Rows are points. Examples show where two turns around zero, p and q, send a point. Write where each new point lands after one turn and then the other. Backwards means that the second turn is done in reverse. Each puzzle has new turns, and all numbers are rounded.
In the rows, zero is written as 128.

Turn p:
150, 120, 127 -> 146, 142, 123
130, 67, 136 -> 170, 98, 94
113, 163, 110 -> 89, 140, 137
119, 162, 139 -> 107, 132, 158
Turn q:
115, 117, 170 -> 110, 140, 168
93, 167, 110 -> 155, 172, 109
130, 171, 102 -> 172, 138, 105
136, 100, 119 -> 105, 111, 118
136, 126, 129 -> 129, 120, 130
157, 88, 137 -> 99, 88, 137
Where do these land?
p, then q: 143, 114, 111 -> 145, 121, 108
q, then p: 147, 137, 139 -> 152, 126, 129
p, then q: 124, 120, 57 -> 146, 162, 68
q, then p: 82, 128, 150 -> 99, 128, 170
q, then p: 130, 122, 160 -> 139, 107, 151
p, then q: 142, 147, 151 -> 137, 125, 160

Turn p:
111, 102, 139, 101 -> 108, 103, 155, 137
134, 157, 146, 169 -> 119, 171, 97, 123
139, 105, 119, 116 -> 140, 110, 137, 146
141, 101, 138, 113 -> 128, 118, 147, 156
142, 128, 139, 95 -> 136, 131, 164, 133
100, 174, 87, 174 -> 136, 134, 68, 74
Turn q:
119, 137, 101, 117 -> 125, 153, 109, 132
158, 99, 96, 175 -> 182, 137, 150, 166
114, 104, 136, 95 -> 126, 105, 92, 117
168, 128, 106, 141 -> 166, 149, 145, 124
130, 159, 165, 155 -> 101, 120, 175, 122
108, 144, 160, 126 -> 92, 111, 137, 120
99, 124, 133, 87 -> 104, 119, 87, 114
Where do these land?
p, then q: 144, 116, 147, 162 -> 122, 157, 145, 155
q, then p: 124, 93, 119, 99 -> 165, 102, 119, 135
p, then q: 100, 111, 150, 145 -> 107, 128, 111, 161
q, then p: 142, 150, 122, 165 -> 106, 168, 130, 130
q, then p: 148, 124, 145, 115 -> 134, 120, 153, 139
p, then q: 96, 183, 91, 134 -> 136, 148, 74, 83
q, then p: 142, 118, 122, 76 -> 168, 102, 151, 115
